Each row is a point. Before rounding, the points of a table are all equally far from one centre. They may lie mostly on one side of it. Write the centre, to within rounding.
(in the rows, 128 means zero)

Points:
[[127, 76],
[143, 96],
[127, 76],
[144, 102],
[138, 85],
[144, 101],
[144, 102],
[144, 104],
[144, 104]]
Centre: [112, 104]

Points:
[[186, 152, 93, 148, 148, 120, 108, 159, 152],
[153, 163, 96, 122, 150, 131, 102, 141, 140],
[152, 149, 77, 119, 143, 101, 107, 174, 147],
[161, 152, 111, 120, 137, 123, 103, 155, 179],
[150, 135, 138, 103, 145, 121, 105, 186, 157],
[160, 136, 113, 128, 129, 160, 90, 160, 133],
[168, 121, 111, 150, 143, 119, 74, 166, 164],
[149, 145, 110, 132, 142, 152, 93, 159, 165],
[175, 159, 121, 139, 133, 129, 104, 168, 137],
[180, 139, 112, 130, 147, 144, 101, 148, 175],
[159, 155, 125, 129, 177, 136, 120, 162, 154],
[150, 149, 92, 135, 145, 137, 84, 144, 144],
[182, 125, 116, 152, 146, 144, 124, 192, 153],
[147, 147, 93, 137, 124, 138, 99, 172, 159],
[183, 140, 103, 139, 159, 126, 91, 171, 160]]
Centre: [154, 110, 111, 130, 145, 120, 123, 153, 140]

Points:
[[140, 135, 138, 129, 110, 98, 115, 158, 166, 115, 73, 127, 121, 162, 101, 150, 180, 132, 144, 112],
[151, 152, 128, 121, 99, 98, 113, 128, 138, 87, 123, 150, 143, 127, 149, 87, 171, 98, 141, 136],
[154, 125, 133, 111, 113, 98, 107, 179, 140, 117, 75, 166, 146, 159, 94, 98, 154, 94, 138, 118],
[150, 146, 92, 123, 121, 99, 109, 165, 150, 114, 54, 90, 154, 147, 104, 91, 142, 96, 110, 120],
[148, 127, 124, 98, 107, 50, 115, 153, 180, 90, 97, 120, 152, 133, 85, 113, 174, 125, 121, 126],
[121, 118, 121, 159, 112, 119, 95, 146, 146, 111, 79, 91, 157, 138, 106, 104, 160, 89, 126, 127],
[128, 131, 100, 150, 88, 90, 102, 123, 123, 113, 88, 122, 168, 149, 96, 128, 153, 120, 127, 149],
[147, 150, 118, 154, 125, 66, 132, 141, 171, 101, 77, 118, 156, 165, 87, 115, 148, 111, 145, 117],
[105, 115, 116, 134, 132, 112, 100, 160, 153, 117, 125, 76, 158, 156, 93, 90, 129, 136, 100, 127],
[131, 141, 111, 132, 88, 79, 123, 157, 140, 109, 133, 108, 164, 148, 127, 126, 151, 78, 130, 160],
[125, 146, 108, 142, 122, 86, 109, 137, 149, 97, 102, 118, 158, 177, 75, 119, 109, 101, 132, 134],
[136, 131, 147, 117, 138, 64, 130, 147, 189, 147, 60, 140, 140, 117, 51, 68, 135, 113, 110, 145],
[141, 139, 120, 134, 113, 106, 112, 141, 156, 127, 132, 117, 158, 174, 94, 110, 151, 76, 139, 149],
[168, 131, 114, 130, 106, 75, 139, 152, 130, 104, 100, 117, 136, 156, 71, 74, 132, 87, 143, 124],
[135, 146, 121, 162, 118, 94, 101, 144, 133, 98, 86, 120, 130, 125, 73, 80, 145, 115, 161, 123],
[126, 164, 134, 131, 106, 68, 109, 142, 140, 102, 95, 118, 169, 139, 80, 117, 165, 110, 140, 130],
[126, 158, 77, 139, 111, 62, 120, 168, 175, 145, 118, 143, 145, 127, 88, 101, 144, 106, 102, 183],
[135, 138, 143, 159, 127, 60, 111, 145, 142, 97, 96, 104, 150, 138, 101, 132, 134, 82, 146, 139],
[120, 115, 110, 143, 117, 80, 129, 175, 147, 109, 104, 151, 187, 147, 83, 77, 121, 101, 138, 132],
[124, 142, 147, 108, 100, 62, 101, 153, 154, 113, 86, 107, 150, 160, 116, 135, 154, 95, 112, 168],
[126, 144, 128, 160, 73, 96, 103, 139, 161, 112, 57, 131, 133, 157, 97, 126, 138, 135, 133, 131],
[138, 134, 102, 134, 109, 91, 119, 165, 124, 88, 103, 130, 148, 158, 92, 128, 152, 104, 131, 96],
[112, 159, 91, 113, 88, 113, 116, 153, 175, 114, 103, 115, 176, 131, 91, 144, 126, 103, 121, 115]]
Centre: [126, 130, 127, 120, 123, 104, 151, 146, 154, 124, 98, 131, 124, 117, 112, 108, 127, 123, 113, 145]
